Every row gives one point. Two turns around zero, p and q, are shown by what they do to some points. Write where each new point lands after one turn and then the other. Backwards means that the second turn is done in reverse. Each puzzle has new turns, and all numbers are rounded.
In the rows, zero is written as 128.

Turn p:
[112 108 140] => [137 145 108]
[149 109 103] => [143  95 119]
[ 89 175 144] => [116 175 168]
[162 120 126] => [115  98 117]
Turn q:
[150 131 139] => [121 149 118]
[128 173 158] => [132 168 164]
[115 131  99] => [115 101 139]
[119  77 117] => [145  94  91]
Where do these land?
p, then q: [172 103 134] => [129  81 109]
p, then q: [121 115 118] => [114 133 118]
p, then q: [102 133  89] => [122 169 106]
q, then p backwards: [149 146 124] => [126 143 151]
p, then q backwards: [ 97 143 175] => [174 157 149]

Turn p:
[104 169 151 126] => [ 95 103  97 141]
[116  83 100 114] => [135 179 143 110]
[166 109 144 152] => [172 106 138 115]
[130 120  72 120] => [127 167 161 153]
[137 137 169 114] => [116  94 121 102]
[114 150 133 142] => [121 119 107 146]
Turn q:
[141 153 171 148] => [106 147 163 159]
[144 107 151 133] => [150 140 153 133]
[129 107 109  87] => [161 131  91 123]
[ 99 108 106 107] => [138 132  97  95]
[126 165 103 166] => [ 84  90 137 129]
Where do these land?
p, then q: [135 117  93 124] => [106 138 146 150]
p, then q: [139 133 184 104] => [169 149  95 102]
q, then p backwards: [105 135 170  97] => [ 87 107  94 127]
q, then p: [139 107  94 187] => [133 137 129  57]
q, then p: [135 121 101 116] => [141 144 151 125]
p, then q backwards: [102 133 145 118] => [103 144 115 120]
q, then p backwards: [141 149 108 151] => [143 161 140 118]

Turn p:
[152 135 107 108 168 146] => [ 92 138 115  87 125 139]
[ 80 126 147 140  99 140] => [169 104 124 148 155 108]
[151 159 112 161  83 158] => [150 179 164 124 164 120]
[136 109 111 142 159 104] => [115 142  98 137 102 149]
[150 103 170 106 125 122] => [125 108 148 123  85 102]
[135 115 149  85 112 116] => [125  91 159 122 105 128]
[142 166 135 118 133 134] => [ 97 133 146 122 148 117]
[ 78 110  94 165 145 104] => [151 130  71 162 139 161]
Turn q:
[152 139 104 123 149 154] => [109 127  98 108 134 156]
[113 136 127 153  98  98] => [111 138 157 140 110  96]
[163  97 146 120 150 119] => [165 162 111 118 132 141]
[161 105 171 152 142 137] => [167 153  96 140  97 133]
[ 85 128 119 120 142 118] => [125 111 164 143 142 144]
[106 171 146 134  83  98] => [117 104 166 118  98  78]
[115 119  83  93 132 172] => [103 100 105 128 184 148]
Where do these land?
p, then q: [135 139 145 105 196  96] => [100 110 165 180 164 115]
q, then p backwards: [116 120 124 125 108 100] => [142 147 147 134 109 137]
q, then p: [171 153 105 143 135  87] => [114  85 162 128 169 127]
q, then p backwards: [135 110 115 140  99 133] => [127 147 145 153 144 129]
q, then p backwards: [ 98 102 136 131 166 158] => [ 92 125 100 132 109  88]
q, then p backwards: [ 58 127 133 135 108 154] => [ 92 149 167 109 109  83]
q, then p: [156 131 152 137 101 162] => [139 143 138 137 123 181]
q, then p: [155 143 113 109 111 133] => [115 100 125 122 128 157]

Turn p:
[ 95 130 126 103 136  96 128 112 168] => [170  99 140 121 117 101 121 157 117]
[129 125 102 130 134 165  79 124  98] => [103 142 161 127 150 130 173 117 158]
[104 165  87 104  71 119 164 150 140] => [100  90 122 170 142 128  96 192 126]
[162 126 166 102 150  91  81 152 106] => [141 113 139 146 135  96 129  48 121]
[117 119 137 105  83 166 102 127 162] => [139 164 173 148 152 117 103 156 141]
[143 105  90 141 159 148 164 133 147] => [111 115 130  73 117 166 113 140 135]
[ 89 163 137 146 118 154 150 141 143] => [137 139  96 130 168 135 126 171 121]
[ 88 100 126 150 117 120 127 117 140] => [137 144 142 119 116 125 145 159  92]
[150 116 138 148 141 146 138 145  96] => [ 98 148 110 114 132 143 131  97 125]
[129 104 132 132 138 134 161  95  86] => [100 150 100 107  86 116 142 128 136]
[168 111 147 132 135 111  93 114 142] => [158 136 154 136 108 138 126  83 132]
[162 173 148 144 155  86 149 127 107] => [143  96  67 144 114 141 132  88 131]
Turn q:
[150 140 169 168  93 148 161 142 123] => [171 114 128  97  79 107 147 129 104]
[155 101 178 141  99  99 127 143 117] => [154 117 176 101  92 132 127  98 137]
[ 97 168 102 118 155 102 170  97 129] => [ 99 182 107 109 153 145 127 160  97]
[142 113  98 146 104 117 118 111  79] => [152 151 147 168 107 156 147 142 143]
[145 129  92 108 111 140 111 165 137] => [107 109  99 149 102 130 119 126 164]
[144  99 152  91 157 162 153 134 163] => [ 81  72 141 112 138 106 136 128 107]
[124  99 112 150 124  99 107 102 133] => [148 131 149 151 141 166 104 124 124]
[114 152 122  97 163 140  92  93 148] => [115 123 114 125 197 124 123 148 149]
[106 156 100 157 155 112 135 156 105] => [126 183 109 150 117 103 105 132 119]
[102 123 155 104 118 161 106 137 145] => [127  97 109 118 154 113 147  92 138]
Where do these land?
p, then q: [102 150 102  94 152 110 138 161 161] => [ 96 110 179 157 130 123 109  99 139]
p, then q: [ 96  85 137 165 148 162 112 151 122] => [ 93 166 127 101 143  96 169 144 135]
p, then q: [113  93 147 151 146 104 105 101 108] => [128 152 135  97 100 152 166 150 124]
p, then q backwards: [170 151 146 146 134 101 128 153 132] => [ 94  98 116 142 101 128 108 136 156]
q, then p: [156 104 153  84 159 153 130  97 139] => [132 140 119  78 127  88 113 118  84]
p, then q backwards: [ 95 150 122 105  92 133 121 131 138] => [148 131 110 138 168 150 112 110 117]
q, then p: [140 159 149 122 114 120 175  92 117] => [ 92 114 104 133 151  97  87 127 143]
q, then p backwards: [145 164  90 150 116 120 125 134 168] => [133 148 137 130 120 128 192 117 152]
p, then q: [154  97 137 102  88 107 151 118  95] => [180 153 106 126 134 163 128  97 137]
p, then q: [110 127  98 162 131 171  95 144 102] => [ 97 143 113 107 143  88 146 129  80]

Turn p:
[144 155 144 126 162 146 156 118 146  92 136] => [119 142 126 110 165 126 117 151  89  94 127]
[134 124  95 113 101 146 146 143 169  82 160] => [155 154 110 140 109 126  71 136 119  82 123]
[165 107 141 122 115 134 146 128 127  86 171] => [104 116 124 157 132 124  88 115 107  80 125]
[109 122 140 152 136  85 103 163 129 158 129] => [137 117 168 119 105 145 140 101 123 168 105]
[119 124 133 136 123  81 121 150  90 139  83] => [105 118 137 140 104 137 143 133 119 197 132]
[131 190  92  94 139 165 116  75  77 162 141] => [135 102 133 115 180  84 137 187 199 126 152]
[117 130  82 133 144 176 142 117 110 172 128] => [133 134 128  85 131 122 134 135 184 119 175]
[131 119 145 121 112 116 109 160 131 176  93] => [154  97 116 122 111 137 150 100 123 175 137]
[159 133 122 147 127 132 135  88 157  97 139] => [111 130 104 125 135 145 122 150 124  81  97]
[106 104 142 108 150  94 115 122 123 150 104] => [118 130 133 122 110  97 167 111 120 162 116]
[134 110 134 138 115 161 111 135 149  67 145] => [127 164 105 154 150 145  89 104 120  99 111]
[ 87 118 167 146 111  99 136 136 128 154 108] => [139 132 153 149 104 148 179 114 109 153 135]
Turn q:
[123  89 121 138 145 155 138 148 180 189 168] => [ 77 176 111 160 136 123 152 128 190 108 134]
[120  87  66 135 123 135 133 129 150 120 115] => [107 163 141 102  95 113  96 151 147 101 128]
[143 133 133 130 127 145 112 174 170 127 123] => [137 144 125 139 171 138 110 155 161 122 137]
[139 118 115 136 127 126 117 169 143 132 185] => [114 154 130 131 146 125 160 160 146 126 174]
[142 112  93 143 161 158  95 107 154 109 135] => [ 99 119 114 111 135  72 102 151 148 113 135]
[111 180 155  75 122  88 127 119  72 141 102] => [192  98 149 123 128 147 172  96  87 132  86]
[116  76 121 172 157 124 109 134 154 123 127] => [ 80 151 119 156 122 104 104 170 123 122 123]
[141 136 176  97  79 114 129 107  80 153 118] => [146 118 171 135 138 151 149  64  99 162 117]
[137 143 138 115 142 136 157 124  79  99 102] => [132  88 121  97 129 159 122 112  90 115 118]
[100 150 152 110 116 129 136 109 124  88 127] => [163 129  95 113 126 128 119 109  96 148 128]
[150 140 135 128 125  94 153 104 134 136 123] => [145 107 138 157 103 133 125 106 125 116 142]
[113 172 131 156 112 134 129 113  96 119 110] => [144  89 122 111 108 144 125 132 123 171 112]
Where do these land?
p, then q: [118 123 189 114 123 109 146 161 108 159  89] => [ 73 120 138 135  95 151 175  89 121 135 137]
p, then q: [118 166 165 133  91 112 130 126 169  95 147] => [ 97  76 142 112 151 163  97 152 113 138 130]
q, then p backwards: [134 103 103 124 163 149 180 128 146 132 123] => [158  89 104 152 121 150 149  99 142 114 146]
p, then q: [139  96 110 127 117 143 119 132 105 138 164] => [134 149 116 148 121  86 106 127 124 147 140]
q, then p: [136 185 135 143  91 104  98 115 165 129 125] => [128  67 119  98 110 158 130  97 125 112 100]
p, then q: [137 148 152 132 124 141  93 131 178 133 132] => [112  89 142 111 137 124  95 115 128  91 120]
p, then q backwards: [110 122 187 167 123 131 125 167  88 118  81] => [137 113 201 148  83 125 142 147  95 136 160]
q, then p: [143  81  83 123 159 106 146 146 127 121 117] => [135 164 139 181 150 133  96 131 102 143 124]
p, then q backwards: [153 109  86 142 167 143 160 115  81 149 141] => [172 103  76 152 131 175 134 123 123 124 152]
p, then q: [144 167 144 107  89 132 111 130 136 107 126] => [ 89 104 152 130 138 130 116 168 135 115 129]
q, then p: [135 152 160 119  94 124  92  73 161 101 119] => [100  69 130 110 115 128 151 122 158 135  75]
q, then p: [103 113  80 109 160 154 131 144  89 135 127] => [144 160 109 149 119  89 117 151  91 150 158]
p, then q: [117 116 111 118 176 113 131 123 112 129 157] => [169 142 120 157 132 124 136 118  97 133 112]
p, then q: [104 111  86 134 115 133 130 102 126 147 145] => [165 150 117 143 130 131 101 127 147 136 157]
